Each row is a point. Each copy is the shape, with its points in the same order, stretched, turned, moved and blurred by noise. Say if it was mirrored as well.

Shape (7 x 2)
[[-4.0 -2.3]
 [-0.2  1.0]
 [ 3.4  1.6]
 [-7.2 -2.2]
 [-0.1 -1.0]
 [ 0.7  1.8]
 [-2.3  0.9]]
Copy 1 (7 x 2)
[[-1.4 -5.6]
 [-0.3 -0.6]
 [ 2.7  1.8]
 [-4.1 -6.9]
 [ 0.8 -2.5]
 [-0.3  0.5]
 [-1.8 -1.1]]
Copy 1 is: only turned
Copy 2 (7 x 2)
[[ 1.7 -3.2]
 [ 1.6  0.2]
 [-0.9  2.8]
 [ 4.6 -5.7]
 [-0.6 -0.4]
 [ 1.9  1.0]
 [ 3.4 -1.4]]
Copy 2 is: mirrored

Shape (7 x 2)
[[-0.8  1.9]
 [-1.1  2.1]
 [-0.7 -5.4]
 [ 3.4  4.9]
 [ 0.1  2.1]
 [-2.3  2.9]
 [ 0.9 -2.4]]
Copy 1 (7 x 2)
[[ 0.3  2.0]
 [-0.2  1.8]
 [ 6.1 -2.6]
 [-6.6 -0.2]
 [-1.0  0.9]
 [-0.4  3.3]
 [ 2.3 -1.7]]
Copy 1 is: mirrored
Copy 2 (7 x 2)
[[ 1.8  0.6]
 [ 1.9  0.6]
 [-6.3  1.9]
 [ 5.2 -5.1]
 [ 1.9 -0.1]
 [ 2.9  1.9]
 [-2.8 -0.2]]
Copy 2 is: only turned
Copy 3 (7 x 2)
[[-0.8 -0.5]
 [-0.9 -0.3]
 [ 5.9 -2.1]
 [-2.3  3.8]
 [-1.0  0.4]
 [-2.1 -0.9]
 [ 4.3  0.0]]
Copy 3 is: only turned

Shape (9 x 3)
[[-0.4 -0.7 -1.1]
 [-1.1  6.8 -0.2]
 [ 6.5  0.1 -1.6]
 [ 2.5  1.1 -0.5]
 [ 2.8  0.4  4.6]
 [-0.7 -1.9  4.3]
 [-0.3 -0.3 -2.1]
 [ 0.0 -1.2 -1.4]
 [-0.7 -0.6 -1.9]]
Copy 1 (9 x 3)
[[-1.0  0.6 -1.1]
 [ 5.2  5.5  3.8]
 [-4.6 -0.7  5.2]
 [-1.1  0.5  2.5]
 [ 1.4 -4.0  3.6]
 [ 1.6 -4.2 -1.0]
 [-1.4  1.8 -1.2]
 [-1.8  0.3 -1.5]
 [-1.1  1.4 -1.6]]
Copy 1 is: mirrored
Copy 2 (9 x 3)
[[-1.8  0.0 -0.1]
 [-1.0 -0.4  6.6]
 [ 4.2  7.3  0.5]
 [ 0.4  3.6  1.6]
 [-2.4  7.0  2.8]
 [-6.0  2.7  0.8]
 [-1.4 -0.4  0.1]
 [-1.7  0.4 -0.6]
 [-1.8 -0.8 -0.3]]
Copy 2 is: mirrored

Shape (10 x 4)
[[ 1.3 -1.2  0.8  2.0]
 [-0.9  2.2 -5.7 -1.2]
 [-1.1 -0.3  3.3 -4.9]
 [-3.6  1.0  1.3  3.9]
 [-1.1  0.4 -1.6  0.7]
 [-2.2 -2.3  1.3  0.4]
 [-0.4  1.6 -1.9  0.9]
 [-3.0  1.0  0.7 -3.7]
 [ 1.2 -2.8 -2.3  3.4]
 [-5.0  2.6 -0.1  3.3]]
Copy 1 (10 x 4)
[[-2.1 -1.0  1.1 -3.2]
 [ 1.1 -1.7  3.6  4.0]
 [ 1.9  5.1 -2.2 -1.4]
 [-2.0 -4.0 -1.5 -1.1]
 [ 0.1 -1.6  1.5  0.5]
 [ 0.9 -0.4 -1.0 -3.4]
 [-1.2 -1.6  2.2  1.3]
 [ 2.3  2.2 -1.3  1.0]
 [-1.9 -3.2  2.3 -3.2]
 [-1.1 -5.3 -1.3  1.1]]
Copy 1 is: only turned
Copy 2 (10 x 4)
[[ 1.9  1.9 -1.6 -2.6]
 [-7.8  1.5 -6.0  2.4]
 [-1.1 -1.5  7.5  3.2]
 [ 1.2  1.8 -3.0  5.1]
 [-2.3  1.4 -2.4  2.6]
 [ 3.0 -2.0 -0.6  2.7]
 [-3.6  2.5 -2.5  1.2]
 [-3.7 -0.6  3.5  6.1]
 [ 2.0  1.5 -7.0 -2.6]
 [-1.5  0.8 -3.4  7.3]]
Copy 2 is: only turned
Copy 3 (10 x 4)
[[-1.1 -1.0  1.7 -1.2]
 [ 6.7 -1.5 -1.5 -0.1]
 [-2.0 -0.8  1.4  5.7]
 [-0.8 -3.8 -2.8 -4.1]
 [ 1.9 -2.3 -0.7 -1.0]
 [-1.4 -3.8  1.9  0.6]
 [ 2.7 -1.0 -1.2 -1.4]
 [ 1.0 -2.1 -0.7  3.7]
 [ 1.0 -2.6  3.5 -2.6]
 [ 1.2 -4.4 -4.9 -4.1]]
Copy 3 is: mirrored

Shape (9 x 4)
[[ 1.7 -0.9 -2.1 -2.1]
 [-3.2 -2.4 -2.8 -3.5]
 [ 2.0 -1.4 -1.5 -2.1]
 [-7.2 -1.5 -2.2 -2.1]
 [ 1.8 -0.5  0.8  2.2]
 [ 2.7  0.2  2.1 -2.5]
 [-4.2  1.1 -1.1  4.2]
 [-1.3 -0.1 -1.7  2.7]
 [ 2.4  1.5 -2.5 -1.7]]
Copy 1 (9 x 4)
[[ 4.4 -0.6 -0.9  0.6]
 [ 2.0 -2.8 -4.0  4.7]
 [ 4.0 -0.9 -1.1 -0.3]
 [-2.8 -2.7 -4.6  6.1]
 [ 0.3  2.3 -0.5 -2.5]
 [ 1.9 -2.0  1.2 -3.1]
 [-4.3  4.2 -1.5  3.9]
 [-0.6  3.0 -1.9  3.0]
 [ 5.0  0.0  1.7  1.4]]
Copy 1 is: mirrored
Copy 2 (9 x 4)
[[ 0.3 -4.2  1.5  1.1]
 [ 5.9 -3.5  3.6 -4.3]
 [-0.5 -4.1  1.3  0.8]
 [ 8.3  0.3  2.1 -7.0]
 [-3.2  0.5 -0.9  3.2]
 [-3.0 -3.8 -1.8 -0.9]
 [ 2.0  4.6 -0.1  1.5]
 [ 0.8  2.4  0.9  2.2]
 [-0.3 -3.5 -0.3  2.9]]
Copy 2 is: mirrored
Copy 3 (9 x 4)
[[ 1.2  3.3 -2.5  1.5]
 [-1.5  0.1 -4.9  0.8]
 [ 1.5  2.9 -2.4  1.2]
 [-4.7 -2.3 -2.8  0.2]
 [-0.1  1.7  2.7 -1.1]
 [ 2.9  0.9  0.3  2.4]
 [-5.4  0.1  4.7 -1.3]
 [-2.8  1.8  2.1 -1.1]
 [ 1.0  4.8 -0.5  3.5]]
Copy 3 is: mirrored

Shape (11 x 6)
[[ 1.4 -2.7 -2.0  3.0  0.6 -1.8]
 [-1.0  1.5 -1.3  0.0 -0.8 -2.2]
 [-3.6 -3.2 -2.3 -0.7  4.8  2.3]
 [-1.6 -3.6 -2.5 -0.4  6.1 -2.2]
 [-0.8  1.1 -0.9  0.6 -2.3  0.8]
 [-1.7 -2.8  0.1 -1.3 -2.2 -2.7]
 [ 0.4 -2.5 -2.8 -2.1  0.8 -1.7]
 [-0.3 -0.4 10.0  3.5 -1.4 -1.0]
 [-0.7 -3.4 -2.7 -0.8 -1.9 -3.4]
 [ 0.5  1.6  3.8  0.2  0.8  1.7]
 [ 1.5 -1.7 -1.3 -0.9 -1.8 -1.1]]
Copy 1 (11 x 6)
[[ 1.6  0.5 -3.1  0.9 -1.5  2.3]
 [-5.2 -0.1 -0.6  0.1 -0.6  2.8]
 [ 2.9  0.4 -7.4 -6.1 -5.5  0.8]
 [ 1.9 -1.3 -5.7 -4.1 -7.6  4.4]
 [-3.2  1.2 -1.2  0.1  1.9 -0.4]
 [-3.5 -1.2 -0.6  1.4 -1.9 -0.4]
 [-2.0 -3.1 -4.3 -1.0 -3.0  1.6]
 [ 2.4  4.7 11.7  2.4  4.7 -2.7]
 [-3.4 -1.9 -3.7  1.6 -3.1  1.2]
 [ 0.5  1.3  4.0 -1.8  3.2 -1.0]
 [-1.9 -2.1 -1.7  1.2  0.4 -0.1]]
Copy 1 is: only turned
Copy 2 (11 x 6)
[[-1.1  0.1  0.1 -1.6  2.3  5.4]
 [ 1.7 -1.5  0.8  1.5  2.5 -1.3]
 [ 0.3 -2.7  0.6  1.8 -4.6  3.1]
 [ 0.9 -6.1  0.4 -0.5 -1.4  4.3]
 [ 0.4  2.4  0.2  2.2  0.4 -0.4]
 [ 4.0  0.9 -3.0  3.3  0.3  1.2]
 [ 0.5 -2.6 -2.0  2.8  1.3  0.3]
 [ 6.1  7.3  0.9 -5.9 -1.4  3.1]
 [ 2.3 -1.4 -2.2  3.7  1.7  2.4]
 [ 1.6  3.6  1.2 -2.6 -0.5 -1.6]
 [ 0.1  1.1 -1.8  1.8  2.1 -0.2]]
Copy 2 is: only turned
Copy 3 (11 x 6)
[[-2.3 -0.4  0.9 -0.2  3.0 -3.9]
 [-1.1  0.7 -1.8 -3.7  1.3 -2.1]
 [ 2.8 -3.7  2.3 -1.5  3.4 -3.8]
 [ 2.6 -1.4  1.0 -1.8  2.1 -6.2]
 [-1.8 -0.6 -0.7 -2.2  2.3 -0.2]
 [-0.7 -0.4  2.3 -3.1 -2.0 -1.6]
 [ 0.8  0.6  2.5 -3.7  1.7 -3.6]
 [-4.2  0.3 -5.8  8.4 -4.9  3.4]
 [-1.0 -0.1  4.0 -5.0 -0.2 -3.7]
 [-0.7  0.1 -4.2  3.6  0.9  1.6]
 [-1.2  1.2  1.8 -1.9  1.4 -1.4]]
Copy 3 is: mirrored

Shape (12 x 8)
[[-1.6 -0.7  1.9 -2.5 -2.0 -0.8 -1.6  2.8]
 [-0.6 -1.2  3.3  2.2  0.1 -3.0 -0.5 -2.7]
 [ 0.4 -0.4  0.9 -0.5 -0.3 -2.8 -3.4 -0.7]
 [ 3.4  1.5  2.4 -0.6  3.2 -3.0  3.7  0.7]
 [-4.3  1.9  0.8 -2.4 -1.8  3.8  1.8  1.1]
 [-2.4  1.9  2.9  0.3  4.6 -1.8  2.0  0.7]
 [ 2.1  0.6 -2.9 -0.3 -0.9  3.1 -2.6  2.5]
 [ 2.8  2.9  2.5  3.8 -2.3  4.0  3.2 -0.3]
 [ 2.8  2.7  0.3 -0.5  4.1 -1.6  4.2  0.8]
 [ 2.2 -1.0  0.4  2.4  1.6 -3.8  3.5  0.8]
 [-1.4 -3.9  1.5 -2.8  3.0  1.4 -2.5  1.5]
 [-0.4 -4.3  3.4  2.5  2.7  2.3 -3.6  5.1]]
Copy 1 (12 x 8)
[[ 2.1 -0.7  2.4  2.8 -4.6 -1.1  1.0 -1.3]
 [ 0.7  4.4 -2.5  0.8 -0.6  2.5  2.7 -0.1]
 [-1.6  3.7 -0.6  0.3 -2.0 -0.9 -0.2  0.3]
 [ 2.7  3.1  1.4  0.6 -0.9  1.0 -0.9  5.9]
 [ 5.0 -7.1  1.7  1.6 -0.4 -0.7 -1.4 -0.5]
 [ 5.4  0.5 -1.1  4.2  1.1  0.9 -2.7  4.0]
 [-3.1 -3.2  2.3  0.4  0.2 -5.5  0.7  0.1]
 [ 3.3 -3.2 -2.4 -3.1  1.6  0.0  5.7  1.8]
 [ 2.3  0.8  1.0  0.6  0.6  0.3 -2.5  6.3]
 [-2.0  1.9 -1.1  2.7 -1.5  2.2  1.7  4.5]
 [-0.4  0.6  5.1  4.2  1.4 -1.2 -1.6 -2.5]
 [-1.0  2.0  3.1  7.0  3.9 -3.5  6.6 -3.2]]
Copy 1 is: only turned
Copy 2 (12 x 8)
[[ 3.1 -2.7 -0.3  3.6  0.8 -1.2  2.4  0.2]
 [-2.6 -2.3 -5.0  0.2 -0.1 -0.7 -1.4 -1.7]
 [-0.4 -1.4 -2.7  1.7  1.8  0.8  2.5 -1.9]
 [-4.0 -5.5 -5.0  0.1  1.0  3.3 -3.1  3.0]
 [ 5.9  1.0  1.4  3.2  0.1 -2.5  0.5  3.4]
 [-3.2 -3.0 -4.6  2.8  1.7  0.2 -4.3  3.7]
 [ 2.1  0.3  2.5  1.4  2.1  0.2  4.7  1.6]
 [-0.4 -1.3 -1.1 -1.4 -1.1 -1.6  1.2  4.5]
 [-3.3 -3.9 -3.8 -0.3  2.0  3.3 -3.3  4.2]
 [-3.3 -5.5 -3.4 -2.2  1.5  1.1 -3.6 -0.1]
 [-1.8 -0.6 -0.1  4.9 -0.2  1.3 -0.8  0.2]
 [-5.0 -3.3  0.5  4.8 -0.1 -1.7 -0.1  0.6]]
Copy 2 is: mirrored
Copy 3 (12 x 8)
[[ 1.2 -1.5  2.3  3.1 -1.5  0.2 -4.2  0.3]
 [ 2.0 -3.2 -4.5  2.2 -0.7 -3.0  2.1  0.9]
 [ 0.8 -3.8 -0.8  0.8  0.0 -2.5  1.0  1.8]
 [-3.7 -4.8 -0.5  3.9 -4.0 -2.2  7.7 -0.9]
 [ 1.9  2.6 -0.3  2.1 -4.2 -0.8 -6.1 -4.7]
 [-3.0 -3.7 -2.0  4.7 -6.3 -1.3  1.4  0.0]
 [ 0.3  2.8  1.8 -3.1 -0.1 -0.9 -0.9  1.5]
 [ 6.4  5.0 -1.9 -1.8 -3.7 -2.7  4.4 -0.6]
 [-4.6 -4.0 -0.8  2.3 -4.7 -1.3  7.2 -1.9]
 [-3.1 -3.3 -2.7  2.5 -0.4  1.4  5.8  1.4]
 [-2.9  0.7  0.9  4.3  0.5 -2.3 -3.8  0.8]
 [-0.1  4.3  3.2  3.5 -1.1  1.0 -3.6  7.7]]
Copy 3 is: only turned

Shape (11 x 8)
[[-4.1  0.5 -0.2 -4.0  1.6 -1.6  3.1  2.8]
 [-0.9  5.4  1.8  1.3 -2.5  2.1  1.0 -0.8]
 [-2.8  4.5 -3.2 -1.5 -2.0 -1.1  2.3 -0.3]
 [-0.3  1.8  1.2 -2.1  4.0 -1.5 -3.4  0.6]
 [ 1.4  2.2 -2.0  2.1 -0.1 -0.3  3.3 -3.3]
 [-0.4  2.8  0.0  1.2 -2.1  3.3  2.9 -0.7]
 [-0.4 -2.2  1.0 -3.7  2.3 -2.0 -3.9  0.0]
 [ 1.7  5.7 -3.8 -3.9  3.2  3.8 -0.4 -3.3]
 [ 2.9 -2.4  0.4  3.2 -2.9 -2.4  0.0  2.1]
 [-4.1 -2.0 -3.1 -0.2 -0.4 -1.7  1.0 -0.4]
 [ 2.0  3.4  1.5  3.9  0.6  0.1 -2.6  4.2]]
Copy 1 (11 x 8)
[[-5.1 -2.5  3.5 -2.1  2.5 -0.8  3.8  3.8]
 [ 0.4 -3.8 -0.4  0.8  1.3  0.7 -6.5  0.0]
 [ 0.3 -6.0  1.5  0.7  3.5 -2.4  1.8  0.6]
 [-2.7  3.8  1.4  1.7  1.1  0.3  0.9 -1.6]
 [ 2.7 -5.3  0.5 -0.6 -0.3  1.6 -0.7 -2.9]
 [ 0.3 -5.2  0.0 -0.8  0.3 -0.5 -4.6  0.3]
 [-1.7  5.5  3.0 -0.8 -0.5 -0.6  4.5  0.5]
 [-2.0 -1.9  4.7  2.1  1.4 -4.6 -1.5 -6.3]
 [ 3.0 -0.7 -5.2 -4.7 -0.5  3.4  0.3 -1.0]
 [-0.4 -2.9  1.6  0.1 -1.0 -2.0  6.0  3.8]
 [-0.7  1.0 -6.5  0.7  1.7  2.2 -4.8 -4.0]]
Copy 1 is: mirrored
Copy 2 (11 x 8)
[[ 2.3  1.5  5.5  0.3  5.1 -1.9  2.1  0.6]
 [ 2.8  3.1 -1.2  3.3 -0.6 -2.3 -3.9  0.2]
 [ 1.2  2.4  1.2  4.6  4.5 -3.7 -3.0 -0.4]
 [-0.6  0.4  3.2  2.9 -0.1  3.2 -1.0  3.8]
 [-3.5  2.3  0.6  2.1  0.1 -2.7 -6.7  0.9]
 [ 1.4  2.5  0.5  2.6 -0.4 -3.3 -3.0 -1.9]
 [-2.9  0.1  3.5  1.4  0.1  3.3  2.4  2.5]
 [-1.9  4.1  4.2 10.4 -2.2  0.8 -4.2 -1.5]
 [-2.0 -1.5 -0.7 -4.0  2.0  0.6 -2.5 -0.1]
 [-1.7 -1.5  2.7  1.2  3.6 -4.1  0.5  0.9]
 [ 3.3 -2.4  0.3 -0.1  0.0  2.3 -4.5  1.6]]
Copy 2 is: only turned
Copy 3 (11 x 8)
[[-0.4  0.9  2.6  1.3  2.6 -4.8  0.4 -5.1]
 [-0.6 -4.7  4.0  3.2 -1.4 -3.6 -4.3  0.5]
 [ 0.1  1.1  5.2  3.8 -0.6 -2.0 -4.2 -2.6]
 [ 3.1  0.6 -0.8 -2.3 -2.6 -1.3  0.8 -3.2]
 [-1.7 -1.8  6.3  0.1 -0.2  2.8 -0.1 -0.2]
 [-1.2 -3.9  5.2  2.3  1.3 -1.3 -2.2  1.8]
 [ 3.4  0.9 -4.3 -3.3  0.1  1.3  0.6 -3.9]
 [ 9.0 -0.7  8.4 -1.5 -2.9  0.4 -2.1  1.2]
 [-4.9  0.6 -3.6  3.1  0.0  3.2  2.1  1.0]
 [-2.5  2.2  1.0 -2.0  2.9  1.6 -1.2 -2.6]
 [-2.8  0.3 -0.5  3.1 -4.6 -2.0  1.3  2.7]]
Copy 3 is: mirrored
Copy 4 (11 x 8)
[[ 6.8 -4.7  0.2 -2.9  0.9 -1.7  1.1 -4.0]
 [ 5.2  0.7 -2.7  3.1 -3.0  0.4  1.0 -3.2]
 [ 7.2 -0.7 -5.8 -2.5 -1.4  1.2 -1.6 -1.7]
 [ 2.4 -0.4 -0.4 -2.6 -1.8  0.9  3.7  0.9]
 [ 3.5  1.3 -2.5  2.4  0.9  3.4 -1.3  2.5]
 [ 3.4  1.2 -1.7  4.6 -0.4  0.0  0.0 -1.9]
 [ 0.2 -0.2  1.5 -3.5 -0.9  1.6  1.9  1.3]
 [ 4.5  2.4 -7.1 -2.7  3.1  3.8  3.3  2.9]
 [-3.0 -1.2  1.1  3.6 -0.6  2.2 -2.0  2.7]
 [ 3.6  1.7 -0.5 -1.4 -1.8 -1.3 -3.6 -1.0]
 [-0.8 -0.7 -0.9  3.1 -4.1 -0.5  2.4  2.5]]
Copy 4 is: only turned
